Rows are points. Each table stands for the endless flat space through its points: a line for two points, a plane for three, and so on. Write the one point that lies in both, or say that there is none.

First, 2 rows:
[[  9 -18   2]
 [  3 -22 -10]]
Second, 2 rows:
[[ 16  -4  17]
 [ 12 -11  14]]
They share: no point

First, 5 rows:
[[ 13 -29  -4 -40  50  23]
 [ 28 -22  16  19  -7 -31]
 [ 60 -49  22   1   0 -34]
 [  8 -17  -9 -21  13  -6]
 [ 41 -31  20  20  -8 -36]]
Second (2 x 6):
[[ 20 -20  13   5  18 -22]
 [ 28 -28   9  -3  -6 -14]]
They share: [ 24 -24  11   1   6 -18]

First (2 x 11):
[[-19 -16  22  13  31   3  -3 -11  -2   3   9]
 [-13 -18  23   9  27   7  -6 -12   4   8  14]]
Second, 4 rows:
[[-19 -27  20   3  16   6 -14 -12   9  16  17]
 [-16 -36  26 -21 -14  18 -41 -12  18  28  35]
 [ -9 -31  41 -20 -17  16 -39 -13  13  31  35]
 [ 11 -39  20  -4  -1  41 -24 -30  34  11  52]]
They share: no point

First, 6 rows:
[[ 37 -23  12 -41  27  37 -56  55  22  41 -10 -38 -26  -2]
 [ 21  -4 -19 -15  14  31 -28  21 -13  17 -26 -23 -11 -25]
 [ 17  -3 -26 -37  19  23 -26   3 -12  19  -6  -2 -20 -16]
 [-27  -8  -1 -11  -4   0  -6  17 -23  30 -26 -51 -17 -33]
 [  7 -12  -4 -21  13  21 -24  17  -7  24 -22 -34 -13 -17]
 [  0   5 -29 -53   6   5 -33  38 -17  44  11  -8 -51 -33]]
Second, 4 rows:
[[ 17  -4   2 -43  21  28 -21  -7  -4  29 -48 -20 -24 -26]
 [ 12  13 -20 -26 -12  12 -52  19 -21  -2 -14 -28 -29 -31]
 [ 25  20 -14 -39 -19  16 -69  17 -20 -11 -12 -32 -40 -22]
 [ -9   4 -32  -3   1   8 -23  19 -22  13 -22 -20 -12 -52]]
They share: no point

First, 4 rows:
[[-35 -12  30  -3 -15 -25   6  15  33 -30  -8 -15 -10  -2  19  11  32   9
   14  -4  29  34  -8  23]
 [-42 -11   7 -20 -37 -25   9  10  36 -51 -20 -24  14   9  17  -1  32 -11
    8  -8  37  18 -19   5]
 [-21  -2  31  16 -13   2  18 -17  27 -12 -23 -45 -22 -15  17   2  14  31
   -4 -11  -5  12  -1  29]
 [-24 -29  16 -41 -31 -34  21  22  18 -33 -11  -6  14   0  35   2  38 -29
    2   1  55  36 -40  23]]
Second:
[[-36 -22  23  -8 -12  -8  21   4  24 -19 -16 -12   2 -10  26 -14  31  20
  -10   7  11  18  -2  30]
 [-18  -7  26  -5 -24 -14  15  10  30 -37 -22 -27 -16 -13  23   4  19   8
    2 -11  32  30 -20  21]]
They share: no point

First, 4 rows:
[[-23 -44  44 -22  22   6  -3   7  29  10   0 -13 -29  27  19  17 -32   3
   12   7   0 -23  -9  23]
 [-38 -11   6  -3 -12  56 -17  27  35  -9  -6   2   6 -16  -1  20  12   2
  -15 -28  14 -22 -18  37]
 [-16  -7  28  -7   0  25  -1  30  11   4  -6   1   1   0  -4  13   9 -21
   -6 -32  -1 -25 -25  35]
 [-39 -18   6  -4 -10  59 -23  26  41 -11   0   0   4 -15   0  24   5   6
   -9 -23  13 -24 -14  41]]
Second, 6 rows:
[[-18 -24  55  13 -23  29  17  14  26 -18 -19  14 -18  -5   0   4   1  10
   -9 -26 -25 -29  -6  39]
 [-27   4  34  -8  12  37   9  25  23   7   9  -7 -18  25  30   7  19   3
   -1 -23  18 -21 -16  26]
 [-42  -4  37 -11  31   9  -9  40   8  12   7  18  30  13  28  10   5 -20
    1 -54  39   9 -20  11]
 [-15 -33  37  19  -8  27 -38  35  41   3  25  23   6  -1  22  23  -6  27
  -31 -38  -2 -23  -6  35]
 [-25 -15  58   9  -6  28  14  23  25 -15   3  14 -13  13  23   6   6  15
   -1 -33  -7 -21  -2  32]
 [-50  19  53 -26  35  12  42  32  -8  -8   1   1   3  41  41  -1  22 -22
   29 -44  36   5 -14   5]]
They share: [-24  -9  26  -9   0  24   3  23  15   5 -14   0  -4   2   3  10   8 -12
 -13 -26   6 -20 -24  25]

First (5 x 24):
[[ -3   9   2 -31 -52  38  19 -28  48  14 -14  -8  34 -19   1 -25 -11 -43
  -10 -26   8  22 -39 -19]
 [ -8  16 -15 -13 -12   6   8  17  20  26 -32  24  20  19 -15   8 -22 -11
   -8 -37  -4  30  -9 -26]
 [ -5  23  18   9 -46  38  -2   9  38  21 -38  -4  45  -6   7  -5  10  -8
    1  -3  -9  -3 -38 -23]
 [-15  24  -8  30   0   0   1  57   5  46 -45  30  35  30 -15  17 -12  24
   -8 -18 -10   6  -1 -12]
 [-12  16 -23 -19  -2  -3   2  21  16  21 -30  30  12  29 -15  12 -29 -13
   -4 -39 -11  36  -7 -29]]
Second:
[[-29  39   5  22  28  30  34  -4  20  33   1  27  52  21 -35  -5 -25 -17
  -23 -21 -28  47 -35 -41]
 [ 14  36  -4 -17 -37   1   6  27  30  42 -46   4  49  42 -16 -41 -11 -14
   -8 -33 -14  37  -5 -16]
 [-24  15 -34  -4  -4 -28  -6  48   5   8 -31  13  39   9  15 -18  -8  30
  -20   4 -23  32 -14  25]
 [ 11  23  13 -26 -20  26  12   5  36  62 -28  26  24  41 -33  10 -27 -48
  -23 -31 -12  40 -19 -43]
 [ -4  52   7  -5  -6  27  13  -8  41  69 -29  15  40  38 -39 -25  -4 -42
  -14 -35 -32  28 -28 -78]
 [ -1  11  -6 -28 -30   5   3  25  29  29 -43  25  24  37 -20  -4 -35 -14
   -2 -39   2  27   0 -13]]
They share: no point

First, 5 rows:
[[-13  39 -11  46 -60  36 -19  -4  22  -9 -44 -41 -30   9 -31 -56   5 -23
  -42 -23 -11 -20 -17   3]
 [  4  -5  -1  -5 -40  20 -10  18 -17 -10  12 -48  -2 -14  14 -45  -8 -12
    0  -2  -2   8   6  24]
 [ 30   2 -20   7 -22   6 -46 -16  24  -3 -26 -10 -18 -24 -32 -16   8  -5
  -55  -3  -5  24  -6 -15]
 [ 55 -22  -1   0   2   0 -29 -17  -6 -15  16  -5   7 -14   8  -6  -7  -1
  -28  11   0  15   8  -2]
 [ 46 -16   0   9  -6  -1 -20 -16  -1 -19   9  -5   2  -7   4  -6  -8   1
  -29  13   6  12   3   1]]
Second (4 x 24):
[[ 38  14  24  22 -23   5   0  22  11  -1  27  11 -13  12  23 -25 -26 -10
  -21  36  -3   7  18 -10]
 [ 26 -10 -21  -5 -26  11 -33 -35 -13 -25  -9 -40   5   3 -22  -7  -2  11
  -30 -36  24  -2 -36  32]
 [ 25  -2  -9   8 -18  15 -23  -7 -21 -15   9 -22  -7  15 -10 -22 -17  -7
  -26  -3  29  19 -25  24]
 [ 33   0   7  12 -37  -3  -8 -18  30 -20  -9 -16   2 -14   6  -6   2  14
  -27  -4 -17 -24  11  -4]]
They share: [ 23  -2  -1  18 -26   7 -11  -7   3 -19  -3 -18  -7  -1  -2 -20  -7  -3
 -26   7   7   5  -3   8]

First, 5 rows:
[[ 33  14  34   2  21  -4  44 -28 -26  33 -16  24  17   6  -4  21  28 -27
  -17 -30  15 -29  -1 -19]
 [ 34  17  38  -3  13 -15  31 -27   0  25  10  17  -1  -7   9  10  40 -48
    4 -32   8 -30  20 -24]
 [-11  18  12  34 -11  16  14  -6  -6   1 -14 -32   5  26 -26   1  38   7
  -21 -42   3   3  29  37]
 [ -3   7  23  -4  23  27  -1 -27   5  38 -10 -23 -22  38  -5  36  26 -28
   -4  -9   3 -37  22  -1]
 [ 30  13  46 -15  13   5  27 -23   0  49   2 -11  -1  13  13  30  40 -52
    8 -16   4 -42  24 -36]]
Second, 2 rows:
[[  8  12   9  26   8  -6  37 -27 -30   6 -27 -21   5  17 -23   6   5  -4
  -19 -45  28 -16  -6 -15]
 [  8  12  29   1  23  24  12 -22  -5  36 -12  14   0  27  -8  31  40 -19
  -19 -15  -2 -26  19  20]]
They share: [  8  12  21  11  17  12  22 -24 -15  24 -18   0   2  23 -14  21  26 -13
 -19 -27  10 -22   9   6]

First (7 x 24):
[[-10  47 -14  -2  17  -4  28  -7 -50 -15  14  33   8  21  10 -43 -51 -30
   73 -38 -43  24 -16 -61]
 [-13  35 -25  -1  23 -28  15 -30 -29 -36   0  25 -14  35  23 -21 -16 -17
   30  -4 -19  22   3 -16]
 [ -8  10 -33 -31   2   9  30 -23   3 -19 -13 -27   7   5 -22 -31 -66 -50
   23   0   6  18  21  -2]
 [-32  40  14  19  -5 -28 -11 -22   6  -9 -14  11  -1  39 -17   5 -31 -37
   30   0  18  50   4  -3]
 [-58  18  10  41   9  20 -14 -30 -37  38 -25  23   9 -16 -45 -23 -17 -42
   52  22  17  23  12   1]
 [-36  45  -6  10  11 -14 -11 -23  17  -8 -15  -5   2  60 -14  -3 -25 -57
   17   6  16  55 -10  15]
 [  0   1 -12  -9  -7 -35  21 -21 -48 -52 -16  26  16  -5 -10  -5 -35  10
   36  -3   4   0  49 -41]]
Second:
[[-24  18 -22  -6   2 -13  -3 -35 -25 -25 -12   5  14  22 -14 -17 -15 -34
   16   1  13  14  26 -12]
 [-18   7 -16   6   5 -24   7 -37 -24 -28 -13  23  14  11 -18  -5 -35 -24
   21  26  17  24  20  -4]
 [-36  -3  -6   7  -5 -41  27 -21 -16 -36 -28   0   1  -2 -32  -4 -17 -15
   28  29  15  35  31  -7]
 [-15   1 -13   6  -1  -9  -5 -19 -39 -10 -19   2  11  14 -12  -5 -17 -45
    3  11  -4  18  38  -7]]
They share: no point
